Each row of a before or after table is a point. One or more steps were done to the points. Then noise was added and the rows were shuffled. The steps act on how far a point lies along the listed directions, d1 being the first. Name the steps. A step turns or swaps two directions, mirrors them in a line or flattens them onto one, adds a multiple of one to another, or multiplies one. Angles are multiples of 10 degrees, from the lower direction toward the higher: turns from -170 to 170, lines from 10 to 170 but not 90. Use the fewest steps. Two steps may share a direction if one is a turn and the other turns, adds or multiplies; they go together, in the order done. Otherwise the lowest direction goes first.
(in the rows, 128 means zero)

Directions:
(1): [165 142 165]
(2): [151  79 123]
(3): [160 147  88]
Before (14 x 3):
[[ 94 136 109]
 [151 152 115]
 [105  86  78]
 [ 78  97 109]
 [114 117 184]
 [120 165  88]
 [118 117 175]
 [119 106  72]
 [ 86 184  90]
 [152 140 121]
 [ 69 102 126]
 [109 126 143]
 [105 177 147]
 [ 94 132  55]]
After:
[[158 176 133]
 [129 123 156]
 [157 152 149]
 [186 140 108]
 [127 129 161]
 [159 145  79]
 [148 142  69]
 [120 127 108]
 [152 148 105]
 [110 144 124]
 [ 90 112  98]
 [201 168 129]
 [186 144 129]
 [ 83 109  90]]
Steps: turn d1 and d3 by -110 degrees; multiply d2 by 0.4

Directions:
(1): [164 127 134 130  72 168  96 156]
(2): [104  81 138 117 110 172 176 110]
(3): [180 124 124 154 181 165 145 134]
(4): [ 98  87 108 122 159 150  70 136]
(5): [112 139  72 185 107 137 131 105]
(6): [ 97 140 114 134 133 133 154 204]
Before:
[[128 159 132 136 169 137 142 154]
 [160 149 121 151  86 134  82 123]
 [ 75  87 100 144  80 161 116 116]
 [144 124 145 106 105 138 157  84]
 [ 97 137 128 117 181  91 108 168]
 [136 161 163 105  91 127 109 183]
 [138 161 127 143 115 112  87 185]
 [109 152 115 114 126 106  94 183]
 [146 146 167 110  75 111 100 128]
 [144 114 112 133 149 138 117 158]
 [135 121 167  93 114 103 134  98]
 [130 140 131 114 138  98 161 122]
 [ 57 124 107 133 120 141 121 174]]
After:
[[101 124 118 114 166  90 151 116]
 [148 152 124 139  19 137  54 144]
 [ 90 138 119 134 119 138 148 154]
 [107 167 137 116  33  89  55 183]
 [ 59 150 136  97 161  36 127 138]
 [122 106 152  99 138 116 127 109]
 [132 132 163 106  38 125  62 147]
 [150 106 111 168  98 191 153 126]
 [152 127 122 127 125 128 124 154]
 [ 82 164 125  93  70  75  82 169]
 [129 146 159  93  40 140  64 190]
 [161 108 130 125 148 173 150 101]
 [106 158 132 125 166 118 134 137]]
Steps: multiply d1 by 2; add 1.5 times d2 to d3; flatten d4 and d5 onto the line at 100 degrees; multiply d6 by 0.7

Directions:
(1): [126 155  75 139  96 160 184 157 142  96 126]
(2): [121 145 150  95 173 135 172 108  72  93 113]
(3): [169 131 196 180 113 150 144 128 141 103 121]
(4): [137 187 154  75 112 142  93 153 141 110 160]
Before (9 x 11):
[[119  98 156  95 152 104 111 106 101 134 131]
 [116 175 109  84 136 162 162 152  99  85 118]
 [119  97 138 168 137 136 187 117 120  90  90]
 [144  65 164 168 145  90  96 103 132 186 137]
 [ 88  99  77 131 104 106  92 108 152 201 141]
 [120 128 152  64 180 105  93 103  78 130 143]
 [115 121  94  67 173 104 139  93  67 163 114]
 [110 139 127 124 126 131  91 108 135 163 150]
 [119 163  69 138  89 158 189 145 131  92 149]]
After (9 x 11):
[[114 130 109 172 110 157 147 114 138 144 138]
 [ 89 109  54 162  82 127 134 123 158 181 135]
 [120 102 173 124 184 113 127 102  71 130  93]
 [137 165  80 122  75 159 154 174 171 118 170]
 [ 99 159 140  53 143 125 103 130 121 101 135]
 [126 123  66 109 144 137 201 111  86 137  99]
 [127 131 110 124 109 148 187 131 120  92 119]
 [135 121 108 157 135 147 210 125  96  82 111]
 [114 100 149 105 169  85  78  86  98 170 146]]
Steps: turn d3 and d4 by 120 degrees; turn d1 and d3 by -160 degrees

Directions:
(1): [174 134 124 132 118 193 144 122 126 176 150 113  80 129  70 140 109 170]
(2): [180 134 145 142  92 101 164 154 129  75 132 159  83  77 129 125  94  99]
(3): [121  86 174 112 151 106 152  82  92 141 120 116 149  50 113 117 135 164]
(4): [145 188 149 200 173 130 123  90 125  97 138 157 161 136  89 119 140 130]
(5): [160 151 128 117 156 116 125 150 138 112  81  54 117 134 122  48 126 136]
Before (8 x 18):
[[146 147 141 156 158  72 140 117 124  80  97 119 146  75 141 106 101 109]
 [ 43  97 110  79 102 165 105 116 140 196 171 153 136 165 131 216 155 119]
 [147 104 127 106 124 172 129  97 128 192 127 103  67 124  98 129 118 166]
 [ 97  68 106  54 125 131 131 146 119 153  86  67 136 129 166 110 113 138]
 [109 169  97 147 142 107  98 151 142 128 128 134 159 196 148 129 137  95]
 [ 89  80 117  88 109  96 121 143 119 121 126 151 142 120 173 155 138 110]
 [181 118 147 112 100 116 150 162 108 106  87 123  90  61 121 122  83 123]
 [147 203  97 170 145 185 109 138 160 147 136 118 116 197  97 109 143 147]]
After:
[[175 207 120 176 131 119 132 164 160  68 112 130 102 143 126  75 123 105]
 [120  87 159  90 143 100 131 120  88 138  72 100 152  57 132 116 121 148]
 [ 80  78  86  67 104 132 118 162 133 139 102 104 137 161 188 139 113 109]
 [141 128 114 102 144 137 109 129 146 153  84  63  82 155 129  71 130 137]
 [140 143  95  93  78 200 130 169 166 182 163 118  49 178  89 177 115 123]
 [ 93 118 140 151 168  89 126  80 111 124 122 146 186  85 142 154 124 129]
 [146 162 115 162 104 103 132 156 135 103 154 181 119 145 136 157 108  82]
 [109  80 110  94  95 145 128 135 118 158 154 158 115 127 139 183 127 134]]
Steps: turn d1 and d5 by 70 degrees; turn d2 and d3 by 70 degrees

Directions:
(1): [156  77  65 139 134  81 136 134 122 115 145 141 127 192  93 127 131  72
 107 111 137 199 148 150 129 111 160 144 183  96 129 113]
(2): [ 96  91 146 102 152  86 121 116 155 160 120 124 104 137 116 117 146 146
 135  86 138  86 120  70 112  54 144 163 163 185  97  79]
Before, 11 rows:
[[129  32  62 122 146  43 138 113 146 128 126 163 106 209  76 145 147  97
  124 103 159 160 138 101 127  58 187 172 230 123 103  74]
 [ 96 142 155 105 120 116 131 117 137 140 126 120 118 105 147 140 133 161
  148 134 132  98 122 125 147 111  98 138 118 153 115 136]
 [147 154 117 171 116 163 120 134 110  96 131 130 148 119 143 130  92  95
  105 154 118 190 148 175 160 191 113  89 108  65 164 163]
 [106  88 168  88 138 108 146 109 159 155 127 129 119 118 133 109 115 166
  140 132 150  64 100  76 111  81 136 157 130 173 119 119]
 [ 55 165 209 108 112 159 110 132 145 162 119  87 125  65 156 166 150 196
  152 137 143  32  93  86 106 102  87 132 100 164 102 121]
 [ 85 143 178 117 153 144 117 119 155 167 110 112 108 116 155 142 133 181
  147 103 108  44  99  87 109 109 116 141 128 188 109  80]
 [109 113 124 120 133 101 134 117 149 136 115 137 109 155 114 120 127 138
  125 122 119 117 131  87 124  90 121 130 122 152 117 118]
 [119 161 138 123  95 201 136 128  95 116  96 119 145  74 167 137 114 160
  150 162 105 118 107 143 138 197 100  96  74  90 133 161]
 [150  76  88 127 137  84 128 131 147 132 153 126 129 190 114 146 138  90
  128  85 144 135 143 114 123  74 156 142 180 117 105  91]
 [154 109 119 141 128 128 158 130  98 121 134 116 137 165 103 123 114 104
  140 121 122 154 138 162  99 144 140 104 127  72 142 128]
 [183 130  54 163  86 159 149 154  78  87 154 160 156 140 147 145  82  78
  119 165 117 222 126 205 152 214 123  78 112  54 183 166]]
After, 11 rows:
[[114 117 179 116 142 131 154 120 112 146 117 105 121 127 126 120 124 155
  154 104 127  81 123 108  86 105 133 119 116 134 117 105]
 [128 109  95 134 128  98 144 121 135 118 125 146 116 178 103 127 124 113
  115 131 122 161 144 113 130 111 129 133 127 120 130 128]
 [166 123  71 165 132 140 131 145 104 111 140 134 136 191 123 158 110  81
  114 143 102 192 134 191 133 181 138 117 158  68 149 121]
 [ 84 168 202 135 133 166 101 116 141 142 100 112 125  63 168 118 113 174
  135 130 117  71 117  90 142 132  95 111  90 159 132 125]
 [117 159 142 121  95 199 138 126  98 122  94 119 145  72 167 135 115 161
  150 164 109 116 108 141 139 191 100  97  78  91 128 161]
 [148 145  82 168  82 146 138 156  93  96 155 109 161 155 119 185 125  83
  110 176 140 209 139 206 127 189 109 100 126  29 150 170]
 [109  38  89 108 150  45 135 104 159 144 119 159  98 184  84 138 148 122
  135  94 162 115 124  74 118  36 176 176 222 152  90  63]
 [ 79 150 200 102 116 173 120 126 131 173 110 127 113  43 187 127 108 210
  163 122 118  21  78  64 126 118  98 110  78 208 125 107]
 [136  82 109 118 143  82 122 121 161 139 145 119 119 177 120 146 144 105
  136  81 144 104 132  97 118  63 157 141 175 140 100  83]
 [168  75  85 124 115  99 170 125 129 109 151 146 144 173 117 118 104  92
  115 154 153 173 128 161 131 140 153 138 156  85 149 156]
 [131 133 105 126 110 113 140 121 115 115 142 131 128 136 137 143 128 122
  130 145 132 166 142 173 155 147 108 122 128  97 136 157]]
Steps: swap d1 and d2

Directions:
(1): [116  90 170 191 164 187 114 144  44 149 157 141 105 127 144 146 136 171
 122 189 152 177 132 129 124 129 122 109 115  96 142 106 144 164 107 109
 147 128 165 151 170  81 170 146  91 104 117 167  99 154 163 157 126 135
  85  98  89  80 103 123 140 177 132  83]
(2): [138  71 171 152  87  83 170 185 159 127  67 136 130 140 202 130 103 116
 157 138 127  97 109 131 157 150 212 109 104 137 156 107 164 107 132 131
 111 111 149 113 106 151  93  96 136 114 169 165  94 168 133 152 139  94
 168 122 151  56 104 137 141 171 133 142]
(3): [164 117 113  90 146 142 113 177 134 136 152 125 112 144  68 113  75 139
 126 114 167 159 122 133 177 136 171 120 147 103 114 130 118 124 152 167
  78 160  86 167 159 108  67  61 106 134 152  98 167 109 132 130 125  76
  94  80 118 116 164  71 191 161  97  97]
(4): [146 104 102 104 152 116 115 164 122 167 158 166  93 118 152 106  80 170
 121 161  71 177 105 114 136  40 137 107 156 198 105  88 136  55 200 149
 166 153 123 148 106 136 141 169 140 147 115 148 130 152 121 157 141 141
 163 140 131 154  98 137 163  94 130 110]
Before (10 x 64):
[[135 154  93  76 162 139  85 152 142 171 174 154 114 129  94 113  89 157
  116 121 106 175 134 108 146  71 117 123 154 163  99 118  89  71 170 155
  130 145 100 142 138 117 112 135 130 155 124 115 143 111 115 139 130 143
  127 137 115 170 132 121 167 103 113 107]
 [132  91 160 158 127 155 141 175 103 134 117 132 122 153 137 146 126 144
  141 141 179 145 125 142 164 167 169 108 111  87 152 115 136 174  99 111
   93 129 148 141 164  89 107  67 104  99 134 123 117 135 157 147 126 105
   74  80 109  92 123  92 176 189  98  98]
 [117  68 148 157 143 160 139 156  82 161 143 155 114 126 174 127 128 161
  143 174 102 169 110 134 125 120 145 101 109 140 133  91 169 118 131 139
  155 117 174 131 126 121 156 147 115 121 133 167 102 171 149 170 111 147
  144 127 104  80  97 145 139 150 122 105]
 [137 169  66  70 172 163  98  88 129 132 186 135 128 122  57 110 110 144
   91 126 120 172 137 115 117  69  72 150 161 162  88 147  98  84 178 145
  155 177  82 153 122 132 141 153 152 168  88  61 177  75 120 111 128 163
  117 161 121 249 144 105 125  55 105 136]
 [146 182  62  45 122  88 117 128 214  93 135 113 150 128  77  89 111 106
  128  39 123 124 123 146 154 109 111 151 154 158 106 141 100  81 168 169
   76 153  68 109  95 169  71 118 149 183 130  77 189  66  87  91 136 116
  145 131 152 190 176 125 136  85 102 166]
 [123 161  97  95 125 131 122 121 142 132 134 111 123 125  88 112 127  97
  108 105 136 125 125 140 137 126 106 147 138 114 114 148 104 120 134 134
  111 129 107 118 135 141 108 133 128 132 122  93 157 108  89 110 116 123
  115 129 125 157 171 115 152  95 119 135]
 [135  63 173 157 143 129 135 148 112 151 135 158 109 117 182 128 106 144
  124 166 130 152 101 124 138 130 147 110 115 131 136 112 154 121 153 125
  140 129 151 129 149 115 139 142 130 125 145 146 107 149 139 152 119 133
  142 100 129  94  84 143 157 156 126 102]
 [124 146 151 134 108 134 128 119 126 119 121 117 136 121 138 129 144 127
  115 115 114 102 145 140 119 140 108 134 126 143 145 128 121 129 109 109
  120 100 132 118 120 122 122 122 130 126 130 111 126 125 119 105 121 127
  121 141 138 122 134 130 101 127 125 143]
 [122  84 148 178 129 116 146 139  96 138 122 140 129 135 178 142 131 139
  123 151 124 144 135 142 115 141 116 117 109 121 127 106 134 148 107 125
  134 129 147 126 139 127 117 134 128 102 124 174 109 143 139 158 153 136
  152 115 125  71 118 129 133 147 130 120]
 [181 110 134  80 131 134 112 178 142 125 120 124 128 139  67 125  73 144
  143 108 182 131 143 144 169 178 188 112 135  73 144 141 140 147 119 163
   76 151  98 168 166  98  37  42 114 131 158  94 170 118 123 125 108  57
  108  66 126  71 160  49 188 200 104  91]]
After, 10 rows:
[[127  98 151 147 172 163 108 109  89 150 172 149 107 110 133 131 126 151
  106 161 132 172 116 124 119 123  91 122 128 119 121 127 130 139 144 122
  147 138 143 141 165  97 162 161 126 133 120 123 124 122 135 136 113 153
  111 102 111 135 100 137 145 135 123  92]
 [114 114 126 169 153 144 123 105  76 137 156 136 127 128 142 143 148 147
  107 146 124 161 145 139  99 130  67 127 120 116 113 119 115 162 102 122
  147 136 141 130 150 114 140 156 124 108 101 158 123 122 137 145 146 158
  130 120 110 109 128 128 124 124 129 110]
 [106 116 116 138 170 187 112 106  68 157 182 143 120 117 119 127 153 163
  123 158 103 180 125 132 103 110  80 121 124 132 115 114 138 137 124 134
  163 124 158 138 140 109 179 171 112 130 105 137 126 138 141 146 102 174
  118 137  91 138 119 140 122 114 120 103]
 [190 107 124  74 155 161  94 190 119 136 148 128 114 140  39 121  58 163
  132 115 195 162 145 144 180 168 187 108 146  63 135 135 135 153 127 175
   69 167  88 190 189  77  36  33  96 133 153  86 184 110 130 128 106  51
   85  46 108  75 169  29 212 207  94  65]
 [123 139 158 140 107 132 130 124 124 123 118 118 137 123 151 131 141 127
  117 122 109 102 141 138 120 136 115 129 125 148 149 123 126 125 111 107
  123 100 139 117 118 124 124 125 132 123 132 118 120 131 120 111 124 126
  128 140 138 117 125 132 101 129 126 142]
 [159  99 128  97  88  57 159 208 220 101  76 128 145 146 163  98  79 108
  160  72 140 105 103 150 189 137 213 120 122 150 143 108 148  72 166 168
   56 133 101 103  88 177  36  80 141 157 178 131 142 118 106 132 149  71
  170 107 165  84 145 125 163 158 106 164]
 [135 129 123 129 159 184 110 143  85 138 163 128 116 146  77 140 129 157
  120 131 178 174 133 138 152 143 116 119 135  85 128 128 111 177 110 117
  100 146 124 158 178  74 122  81  99 113 108  92 148 104 153 130 116 124
   45  81  94 149 146  80 177 156  89  83]
 [155 138  84  55 104  83 148 132 214 113 102 130 148 135 115 104  85 100
  125  91 112 104 116 119 148 102 162 146 142 182 108 146 122  50 186 159
  118 159  80 121  79 185  75 101 179 165 138  69 163  95 105 113 139 121
  179 170 170 203 141 114 126  71 104 177]
 [130 132 117 100 105 102 147 153 163 130 102 116 125 132 121 114 109  89
  122 103 132 106 112 141 157 136 155 138 128 121 126 138 120 106 139 140
   96 122 111 111 122 154  83 113 134 129 147 108 143 129  88 122 122 101
  138 126 141 124 162 117 164 115 120 144]
 [142 144 102  70 134 112 104 168 176 159 140 148 125 138 109 114  82 136
  130 104 112 145 129 110 163  95 154 124 146 159 110 122  97  69 167 161
  107 138  95 130 124 132  78 102 138 152 147 111 140 114 109 136 134 119
  145 136 132 147 138 119 168 117 110 124]]
Steps: turn d1 and d2 by -70 degrees; multiply d3 by 1.3; multiply d4 by 0.7
